Every row gives one point. Each copy is the shape, with its points in the same order, turned, moved and blurred by noise. Is it also mirrored, or only turned?
In the rows, 128 means zero.

Shape (8 x 2)
[[155 172]
 [ 87 104]
 [ 83 128]
 [205 177]
 [ 58  95]
 [141 114]
 [167 143]
 [ 58 125]]
Copy 1 (8 x 2)
[[184 110]
 [ 87 122]
 [101 101]
 [226 139]
 [ 59 111]
 [137 147]
 [174 139]
 [ 79  87]]
Copy 1 is: mirrored
Copy 2 (8 x 2)
[[173 109]
 [ 92 160]
 [ 93 131]
 [221 115]
 [ 62 160]
 [145 162]
 [177 138]
 [ 67 133]]
Copy 2 is: mirrored

Shape (8 x 3)
[[102 111 201]
 [173 237 150]
 [ 98 152 146]
 [101  99 145]
 [100 127  78]
 [196  96  80]
 [192  96 139]
 [ 97 109 117]]
Copy 1 (8 x 3)
[[ 52  94 115]
 [157  47 204]
 [118  93 107]
 [101 132  91]
 [175 127  85]
 [169 193 155]
 [117 172 170]
 [126 129  84]]
Copy 1 is: mirrored
Copy 2 (8 x 3)
[[161 149 204]
 [ 60 235 121]
 [103 137 167]
 [153 116 156]
 [111  94 109]
 [155 147  38]
 [177 173  92]
 [130  95 126]]
Copy 2 is: only turned
Copy 3 (8 x 3)
[[ 65 112 178]
 [128 234 112]
 [ 84 126 114]
 [102  93 140]
 [131  81  86]
 [204  98 156]
 [170 119 187]
 [115  83 119]]
Copy 3 is: only turned

Shape (9 x 4)
[[103 157  98 145]
 [129 110 122  78]
 [184 158 103 100]
 [ 98  72  97  87]
 [149 149  93 134]
 [ 97 149 128 128]
 [ 97 137 139 125]
 [139   7 143 147]
 [112 145  96 144]]
Copy 1 (9 x 4)
[[113 186 126 120]
 [128 131 195 117]
 [171 133 144  75]
 [126 154 213 167]
 [152 158 127 110]
 [ 90 163 143 114]
 [ 86 148 150 122]
 [132  73 170 227]
 [122 175 129 128]]
Copy 1 is: mirrored
Copy 2 (9 x 4)
[[144 133 120  88]
 [165 142 203 114]
 [189 164 152 151]
 [151  94 219  95]
 [167 137 136 127]
 [126 156 148  83]
 [120 157 164  91]
 [ 88  65 225 164]
 [148 125 134  97]]
Copy 2 is: only turned

Shape (12 x 8)
[[ 87 133 115  99 115 123  90 128]
 [209 149 134 163 130  87 189  89]
 [197 202 157  98 152 178  98 197]
 [124 152 139 141 102 140  38 148]
 [129  73  95 139 135 113  99  96]
 [ 80 110 123 122  65 104 119 115]
 [175 195 211  76 150 147 103 146]
 [135  93 128 179 158 101 158 122]
 [113 119  98 117  92 148 116 116]
 [109 193 182 106 109 189  98 148]
 [101 125 108 125 108  94 107 152]
 [113 143  89 157 142  88 146  79]]
Copy 1 (12 x 8)
[[ 98 138  86  96 110 119 101 118]
 [189 201 209 157 159 133 101  89]
 [129 146 217   7 142 120  85 150]
 [154 114  98  46 134  84  83 115]
 [145 118  89 173 119 117  96 138]
 [126 148  82 119  77  99 127  87]
 [108 114 213  31 163 134 109  92]
 [159 174 131 163 159  88 143 140]
 [143 162  97 111  85 131 106 134]
 [123 119 137   9 125 145 139  96]
 [109 163  95 112 111  79 107 119]
 [144 199  95 155 159 135 102 102]]
Copy 1 is: mirrored
Copy 2 (12 x 8)
[[ 99 132 143  99 159 152 115 116]
 [201  75 106 179 141  79 168  78]
 [205 134 111 153 207 237 168 131]
 [133 158 134 130 161 192  77 114]
 [ 80  76 129 153 140 127 102 101]
 [112 126 167  90 109 117 113 121]
 [204 142 164 140 238 185 157 139]
 [124  79 101 175 132  89 135 146]
 [106 119 151 124 121 149 143  99]
 [156 190 167 137 178 194 158 136]
 [125 116 109  92 133 148 117 131]
 [107 124  99 144 143  67 139  85]]
Copy 2 is: only turned
Copy 3 (12 x 8)
[[ 84 144 129 135 103 111 114 109]
 [208 138 155  79 152 168 198 112]
 [145 179 181 177 218 135  88 170]
 [ 97 157 125 159 105 158  87 167]
 [145  99  90 125  90 134 122  90]
 [ 73 153 113 130  80 144 165  90]
 [117 137 233 153 189 146 109 155]
 [148  91  87 100 148 140 178 119]
 [108 163 107 132 114 142 119  79]
 [ 57 175 173 138 178 164  92 138]
 [103 149 108 143 102 107 150 125]
 [143 135 110  53 106 118 152 108]]
Copy 3 is: mirrored

Shape (15 x 9)
[[143 153 109 118 142 143 119 105 113]
 [104 126 108 116 131  47 123 125 122]
 [155 130 115 110 122 140 129 126 124]
 [147 137 154 109 137 145 131 156 104]
 [150 125 126 114 125 142 141 123 125]
 [159 152 115 142 114 136 127 113 121]
 [116 127 130 116 128 117 167 106 114]
 [121 182 113 114 123 113 118 127 133]
 [125 147 124 104 117 139 112 130 140]
 [ 67 150 127 114 120 148 161 249 117]
 [129 132 116 110 110 105 117 121 126]
 [119 126 136 143 117 150 120 137  99]
 [147 120 112 117 149 146 119 144 129]
 [120 142 147 160 129 125 118 116 141]
 [123 138 117 109 130 138 115 129 120]]
Copy 1 (15 x 9)
[[131 159 108 129 124 135 112 122 125]
 [162 104 144 147  98  94 111 174  86]
 [118 132 106 119 126 148 127 129 107]
 [124 139 121 118 167 143 156 144 112]
 [117 122 101 119 133 138 132 124 112]
 [136 140 105 130 105 154 140 120 129]
 [130 114  99 139 127  91 138 125 108]
 [148 159 139 109  98 118 134 134 110]
 [129 137 139 101 123 134 126 118 106]
 [ 53 143 204 119 146  97 204 158  91]
 [145 121 129 127 110 132 122 132  91]
 [124 127 142 151 143 142 146 113 124]
 [102 133 124 117 139 149 114 144 122]
 [150 111 141 122 116 129 139 123 154]
 [125 140 135 123 132 130 120 124 108]]
Copy 1 is: only turned
Copy 2 (15 x 9)
[[ 93 144 160 113 148 129 127 135 141]
 [123 125 176 156 114  86  57  96 134]
 [120 129 137 116 150 129 118 137 150]
 [124 147 127 112 116 160 102 148 147]
 [119 130 121 109 143 127 123 130 143]
 [124 154 145 132 159 128 137 130 131]
 [121 129 138  99 113 103 106 116 113]
 [122 137 180 146 122 110 125 150 141]
 [117 118 150 140 124 127 131 145 156]
 [128 103 112 159  78 152  63 235  96]
 [127 116 156 140 133 116 110 116 145]
 [105 128 126 138 126 163 121 131 112]
 [ 93 133 121 123 145 135 105 146 159]
 [108 155 126 160 113 122 134 111 132]
 [104 121 150 125 131 135 119 139 141]]
Copy 2 is: mirrored
Copy 3 (15 x 9)
[[146 131 111 154 147 146 117 130 120]
 [120 169 149 124 119  85 119  90  70]
 [136 136  97 130 120 131 121 138 123]
 [159 129  92 114 137 123 164 149 111]
 [133 135  97 117 127 133 124 137 126]
 [136 146 114 146 125 144 134 123 146]
 [117 153 111  98 149 139 124 113 102]
 [120 163 112 169 144 120 142 123 105]
 [116 145 106 151 135 119 133 156 114]
 [ 84 108  71 123 109 122 233 148  39]
 [127 161 123 135 118 115 120 132 105]
 [137 127 133 122 127 152 156 149 110]
 [135 101 102 135 124 119 128 137 115]
 [112 138 149 129 151 120 152 129 137]
 [130 132 113 142 137 129 128 144 100]]
Copy 3 is: only turned
Copy 4 (15 x 9)
[[129 134  99 136 105 128 146 101 107]
 [140  88  79 110 163  95  98 146 119]
 [142 141 124 113 127 144 143 116 115]
 [137 166 143 136 129 133 117 129 102]
 [133 145 130 110 117 126 149 123 120]
 [158 136 120 132 120 121 159  95 126]
 [130 137 107 100 115  85 139 137 127]
 [154 112 107 133 106 115  99  97 129]
 [132 113 134 127 110 142 119 113 124]
 [145 191 138 144 122 149  38 174 201]
 [148 102 114 117 132 120 121 130 117]
 [141 146 131 153 126 125 144 142 134]
 [116 147 118 121 137 157 137 110 119]
 [122 117 137 151 135  96 138 106 140]
 [134 133 117 132 110 141 127 131 118]]
Copy 4 is: only turned

Shape (14 x 11)
[[123 126 130  99  93 158 142 121 128 151 118]
 [120 122 119 138 135 120 136 129 141 146 146]
 [123 123 111 121 142 170 150 136 128 145 118]
 [119 185 154 157 144 111 141 135 137 151 109]
 [145 126 116 184 126 133 141 135 143 134 116]
 [126 161 110 104 149 143 140 127 143 125 122]
 [163 128 107 123  96 114 122 135 137 115 143]
 [111 119 126 115 121 117 132 148 131 119 127]
 [158 116 160 106 127 122 148 135 116 141 148]
 [114 115 249 116 149 175  91 181 128 144  78]
 [117 127 108 126  99 212 108 176 120 140 143]
 [126 143 135 190 150 132 138 123  93 106 118]
 [146 115 108 103 143 121 151 158  73 133 112]
 [128 119 110 175 142 120  23 134 131 130 124]]
Copy 1 (14 x 11)
[[139 125 103 119 120 125  68 122 139 124 116]
 [154 115 125 124 131 109 126 151 116 135 123]
 [118 112 116 123 123 145 102 128 106 119  99]
 [131 158 157 146 147  96 110 125 100 159 149]
 [135 113 153 134 143 126 145 126 143 159 111]
 [136 141  99 108 147 121 109 118  83 129 120]
 [167 127  91 114 153 133 128 137 154 142 130]
 [133 132 109 100 127 106 113 150 133 139 134]
 [162 140 112 113  86 147 107 140 133 146 151]
 [ 86 223 189 102  73 146  80 148 154  97 139]
 [ 92 138  83 153 124 140 118 130 156  73  93]
 [104 119 156 119 134 118 152  93 128 148 162]
 [106 117  94 105 127 167 103 156 114 159 164]
 [129 129 165 117 193 120 165 164 168  77 158]]
Copy 1 is: mirrored
Copy 2 (14 x 11)
[[146 149 118 111 123 154 151 105 133 145 174]
 [128 116 127 134 144 121 150 122 124 116 141]
 [150 121  93 133 128 142 169 110 109 145 149]
 [ 78 156 114 141 141 112 150 133 111 153 114]
 [130 121 117 156 133 115 162 114 155 133 103]
 [148 142 105 117 163 129 152 119  93 151 129]
 [170 145 132 124 144 122 113 128 151 122 125]
 [134 115 112 110 133 127 116 119 123 136 140]
 [144 138 132 112 108 148 140 160 117 116 137]
 [ 63 130  43 116  94 230 132 166 134 147 130]
 [164 143  55 167 121 165 134  82 128 114 167]
 [114 109 133 182 114 130 138 117 110 159  91]
 [173 112 106 131  99 117 127 158 104 167 154]
 [119  97 100 202 202 153  94 141 170 132 133]]
Copy 2 is: only turned
Copy 3 (14 x 11)
[[121 148 139 144 109 135 171 114 139 156 109]
 [122 126 128 139 120 118 112 125 167 139 131]
 [ 90 126 112 123 106 138 138 121 134 142 120]
 [101 116 151 149 179 120 112  92 132 156 153]
 [ 95 133 135 138 148 131 110 167 151 140 148]
 [104 131 105 121 145 121 133  98 132 126 110]
 [140 164 118 154 138 102 138 153 153 115 124]
 [137 125 143 127 117 107 133 126 133 124 123]
 [143 137 107 152 111 114 155 119 140 144 169]
 [168 127 154 112 114 190 122 102  48 201 180]
 [ 92 185 139 139  74 165 119 127 108 124 104]
 [ 96 102 144 147 155 153 119 143 136  99 170]
 [109 101 109 161  97  96 150 135 102 114 141]
 [167 124 130 173 147 171  49 164 130 122  98]]
Copy 3 is: only turned
Copy 4 (14 x 11)
[[130 120 128  90 113 110 125 109 134 165 158]
 [108 130 119 115 120 134 121 145 105 134 129]
 [124 114 105 103 135 116 115 146 150 141 151]
 [105 109 107 159 103 144 128 138 134 176  91]
 [111 110 112 151 104 150 133 134 130 108 142]
 [ 92 120 120 117 137  97 134 146 149 155 120]
 [103 131 173 127 111 114 146 130 116 125 151]
 [121 120 148 108 137 124 119 124 119 133 116]
 [151 123 147 126 132 117 140 153  98 165 149]
 [193 118 121 181 188 144  60  86 142 208 134]
 [106 122 147  92 139 154  82 128 177 149 192]
 [135 132 113 147 125 177 158 148 156 123 108]
 [168 111 157 102 122 108 126 174 149 127 119]
 [101 209 146 168 120 154  79 121 145  98 120]]
Copy 4 is: only turned

Shape (17 x 12)
[[173 133 138 187 104 132 193  90 104 176 149 168]
 [ 77  95  98 110  70  85 190 123 123 142 133 121]
 [ 87 128  83 178 139  87 175  81 104 121 131  82]
 [133 199 136 132  89 180 127 130  83  87 109 133]
 [ 76 146 161 105 139  86 172 173 156 113 108 108]
 [140 195 163 139 105  96  98 147  88  78 108 174]
 [ 85  96 163 144 152  97 132 193  99 105  93  73]
 [149 135 133 126 136 140 189 105 126 101 119 145]
 [ 91 112 180 102 113 151 127  87 130 163 195 109]
 [ 76  98 101 185 163 127 124  89 142 183 112  74]
 [182 159  97 135 132 123 141 181 165 104  89 112]
 [100  95 121 205 120 149 142 137 141  80 104  72]
 [175 102 106 204 137 137 182 156 132  80 117 114]
 [135 130 157 192  82  99 139 150 105 104  86  64]
 [176 181  86 188  78 153 145 109 126 166 161 112]
 [104 118 174 191  83 122 149 162  92 174 180 114]
 [ 76 146 171 104  93 172 133 145 171 144 166 135]]
Copy 1 (17 x 12)
[[155  97 117 249 132 164 157 117 137 124 109 110]
 [ 80 104  96 143 140 114 192 150 136 137 165  84]
 [ 49 154 100 174 197 130 155 129 148 122 112 129]
 [164 178 180 137 129 126 146 137  94 138  60  93]
 [ 82  87 173 100 134  89 134 147 187 124 115 108]
 [162 157 199 123 124 106 133  63 119 106  98 107]
 [ 30 110 168 126 109  73  97 136 119 111  96 126]
 [138  88 147 149 167 164 142 144 124 134  96 116]
 [117 140  98 148 104 163  84 170 159 109 140  45]
 [ 44 157  73 174 119 147 118 161 171 122  95 161]
 [161  87 128 120 144  72 134 131 128 137  63 169]
 [ 61 133 123 149 144 118 151 174 110  61  62 154]
 [114  76 137 188 170 112 146 150  85  87  72 170]
 [ 75 122 132 161 121  77 158 105 111  78  46 104]
 [179 159  81 218 143 108 152 146 134 123  70 119]
 [ 99 130 136 224  91  87 122 152 140  84 131  71]
 [149 137 144 120  91 127 120 205 175 101 127  70]]
Copy 1 is: only turned
Copy 2 (17 x 12)
[[175  64 124 186  60 140 124 130  61 108 172 187]
 [104  82  80 145  83 176 124 169 104 191 108 182]
 [ 85  69 114 181  70 188 182 111 146 169 160 169]
 [153 142  76 167 115 135 163 135 147  54 115 129]
 [147 155 106 126  95 149 196 153 118 209 104 144]
 [146 156  91 215 142  91 167 135 110 112 108 115]
 [125 110 151 129 137 146 218 191 147 181 132 120]
 [182 123 119 179 101 169 158 127 119 129 123 198]
 [ 92 146 174 113  61 171 126 157  74 107 120 163]
 [ 83  57 147 105 100 192 174  89 112 158 180 137]
 [201 121 109 143 140 121 132 103 177 167 136 142]
 [116  53 146 120 123 129 205 121 176 135 120 173]
 [185  59 141 165 122 112 172 130 171 143 156 209]
 [147  52 138 171 105 118 183 158 162 147 107 105]
 [149  76 104 155  55 114  93  96 140  91 172 145]
 [108  82 144 127  54  91 154 197  84 122 153 141]
 [123 163 118  74  77 132 144 141  83 117  95 163]]
Copy 2 is: mirrored

Shape (18 x 12)
[[117 152  74  76 104 109 146 207 133 105 135 183]
 [113  98 197 163  96 114 128  92 129 133  62 179]
 [120 164 112 104 152  90 106 139  84 142 121 221]
 [ 99 134 151 249 113 222 125 130 115  84 166 103]
 [106  60 121 114 107  60 121  73 130  64 140 162]
 [111 168 163  50 146  69 179  92 127 139 163 133]
 [168 168 147 126 142  91 197  80 144 105 167 142]
 [157 158 185  81 198 124 103  54 167 142  92 165]
 [ 92 111  99 167  70 110 113 123  76 121 205 145]
 [ 77 127 138  89  71 157  69 163 100 103 181  81]
 [ 76 137  86 116  78 124 107 114 182 118 100 135]
 [187 143 156 149  92  82 103 112 175 133  96 116]
 [199 117 167 147 134  74 150 148 178 159 160 177]
 [135  86 106  88 157 140 127 101 110 194 164  80]
 [ 65 129 124 173 146  74 107 136 194 122 166 129]
 [140 102  74 134 115  54 115 113 197  65  73 226]
 [128 151 134 136 172  92 107 141 128 109 148  90]
 [ 97 129 149  31 118  92  90 121 179 129 180 119]]
Copy 1 (18 x 12)
[[132 152 123  84 129  55 145 182 110  80 182 157]
 [175 104 128 121 156 165 150  65 194 101  99 164]
 [126 163 130 138 189  83 136 104  93  97 142 198]
 [ 85  40 136 194  65 155 193 145 140 142  65 113]
 [154  97 165 118 135  89 102  47 143  50 142  87]
 [166 193 155 157 160 148 147 102 110  86 226 105]
 [183 144 118 187 104 164 130 110  93  71 181 107]
 [155 195 114 180 208 202  99 101 130  57 110 122]
 [ 79  67 137 154  92  78 155  66 119 127 171 129]
 [ 21 124 180 106 111 123 147 137 157 129 171 100]
 [115 167 112 126 107  80 123 124 205  97 121 104]
 [145 151  89 123  97 177  64 101 157 110 129 151]
 [186  94  74 135 156 166  72 124 109 119 180 146]
 [ 81 152  76 113 153 160 153  84  87 123 163  48]
 [155 124 142 170 136  86  79 129 145 168 133  80]
 [202 131 105 113 133  52  56 108 154  30  96 148]
 [124 149 156 135 117 152 108 130  80 140 119 105]
 [ 95 174 155 132 174 127  82 131 160  99 208  72]]
Copy 1 is: only turned
Copy 2 (18 x 12)
[[105 177  86  76 102  94 118  92 161  98 137 180]
 [120  68 161 141 194 190 124 151 163  75 112 156]
 [122 162 103 152 184  93 137  84 152 121  85 171]
 [150 166 125 162 152 225 156 171 118 115 229  49]
 [100  46  99  83 158 139 160 113  69  93 130 159]
 [129 142 184  91 129  70 159 126  84  67  65 132]
 [179 128 135 102 142  98 157 125  95  28 108  94]
 [184 114 154 176 135 144 199 141 115  62  38 185]
 [ 90 138 120 108 162 151 114  73  83 142 167  83]
 [ 67 174 153 134  70 165 114 127  65 151 169 142]
 [ 72 131  95  93  91 191 153 121 140  88  97 129]
 [155  72 128 163  88 161  97 116 139  49  97 121]
 [205  85 159 124 118 110 128  64 166  60 132 127]
 [187 143 162  87 104 162 128 120  75 172  71 121]
 [104  86 121 127  93 134 203 102 151 124 133  79]
 [115  49  27  99 139 143 167  87 168  47 109 186]
 [153 120 116 158  89 101 150 145 111 128 121 102]
 [ 97 126 175 108  54 125 179  85  75 105  91 170]]
Copy 2 is: mirrored

Shape (15 x 12)
[[153 169 152 158  87 143 105 106 100 160 113 127]
 [123 129 183 120 162  77 127 110 140 103  87 116]
 [172 170 135 151  85 149  81  86 109 142 150 146]
 [114 175  43  65 179  98 164 125 139 166 169  70]
 [168  92 137  97 128  67 130 120 103 140 114 167]
 [120 169 114  93 126  68 175 131 122 174 181 118]
 [155 159 113 105  45 160 110  99 126 144 131 105]
 [ 76 184 128  78 159 163 178 163 144  83 191 163]
 [118 177  94 121 184  98 193 151 164  71 148 145]
 [119 116 134 137 153  84 148 188 141 120 115 127]
 [184 152 144 135 115 182 139  93 156 164 151  94]
 [146 104 138 137 123 116 102 110  69 145 134 124]
 [132 104 154 152 105 113 167  95  82 105 107 144]
 [ 73 156  93 103 176 113 175 141 165 145 132 174]
 [130 144 109 139  85 140 105  82 158 153 189 102]]
Copy 1 (15 x 12)
[[149 152 107 137 168  81 114 114  91 122 104 144]
 [146 141 172 173 151 152 121  76 124 173 148 176]
 [109 173  98 126 158  95 131 117  64 107 100 124]
 [110 100 142 161  58 134 189 146 155 206  63  78]
 [137 113 161 105 195 160 177  87 129 150 116 153]
 [123 104 172 109 104 112 174 135 111 194  67 139]
 [ 94 143  72 107 147  80 122  81  91 152  86 119]
 [114  67 196 116  41 148  91  95  69 134 117  82]
 [167  84 168 151  53 167 158  90  70 171 136 110]
 [175  90 154 126 101 153 143  85 140 139 121 180]
 [120 170 122 138 121  42 148  72 115 126 123 100]
 [136 146 125 101 173 137 130 134 138 127 127 142]
 [156 117 134  93 175 121 120 105  92 168 177 146]
 [122  34 172 170  89 135 150 120 107 148 121 131]
 [ 73 159 101 119 103  78 160 120  99 139 116 141]]
Copy 1 is: mirrored
Copy 2 (15 x 12)
[[114 137 143 121 202 128  75 119 106 146 166 107]
 [157 125 118 134 114  57  91 141 149  96 145 122]
 [ 66 141 132 129 212 135  77 120 130 142 154 111]
 [123 137 101 135  98 228 122 152 120   7 135 112]
 [118 188 147 162 113  90 128  94 149 112 129  99]
 [112 152 120 146  97 180  90  96  91  64 137 146]
 [ 97 148 167 137 214 167  97 154 115 128 119 142]
 [ 82 128  65 141  54 174  82 204 110 142 111 150]
 [134 129  28 123  75 160 101 139 152 102  97 129]
 [152 132 100 107  83 107 146 117 112 120 126 119]
 [107  82 131 177 196 175 111 135 132 128 162 132]
 [102 137 178 117 135 119 100 110 139 126 150  82]
 [156 150 156 131 123 117  66 110 161 165 131 111]
 [125 171  60 126  64 168 119 160 136 107 173 135]
 [ 75 115 147 111 177 180 100 123 150 104 162 172]]
Copy 2 is: only turned
Copy 3 (15 x 12)
[[130 146 111  98 185 134 125  78 136 130 116 166]
 [154 117 164  60  95  93 117 130 139 164  89 135]
 [ 92 145 117 106 197 138 142  75 156 143 134 149]
 [148  45 170 181 112  81 136 129  77 116 208 169]
 [144 109 181  89 123 137 121 136 202  90 126 134]
 [163  77 182 167 142 137  77 119 115 127 167 143]
 [ 97 121 146 136 194 108 146  49 121  93 110 152]
 [157  85 187 169 131 176 187 127  62 184 128  88]
 [145  63 189 134  61 170 162 112  96 183 149 137]
 [173 122 151 134  66 142 130 133 137 125 101 146]
 [ 99  64  85 130 183 112 137  84 134 138 100 148]
 [113 147 138  98 160 129 123 153 147  99 122 160]
 [119 122 162  55 137 172 116 127 123 102  91 154]
 [188  81 154 124  89 149 154 116  86 132 170  88]
 [ 67 114 120 153 163 106 108  78 109 124 144 119]]
Copy 3 is: only turned
Copy 4 (15 x 12)
[[138 176 104 110 124 170 103 170 128 114 160 143]
 [124  58 169  85  91 135  94 140 138 129 147 105]
 [172 188  88 113  97 166 107 165 125 101 146 134]
 [158  78 132 195 151 142 116  23  67 134 144 165]
 [107  98  92  82  92 124 115  95 125 101 141  72]
 [129  89 100 146 154 128 116  87  56  73 149 136]
 [177 203 105 128 157 155 116 131 123 114 113 120]
 [205  80 150 144 120 104 218 126  65 103 174 146]
 [189  25 112 120 114 117 159 105  66 175 161 145]
 [103  82 138  89 114 111 140 117  72 165 144 118]
 [179 165 103 177 130 110  81 157 125 139 170 133]
 [104 145  96 120  89 131 118 124 160  99 119 135]
 [124  96  90  88 126 114 140 165 169  95 133 125]
 [182  77 156  90 120 103 156  65  68 119 197 162]
 [193 174 120 144 123 116  92 130  99  94  99 170]]
Copy 4 is: mirrored
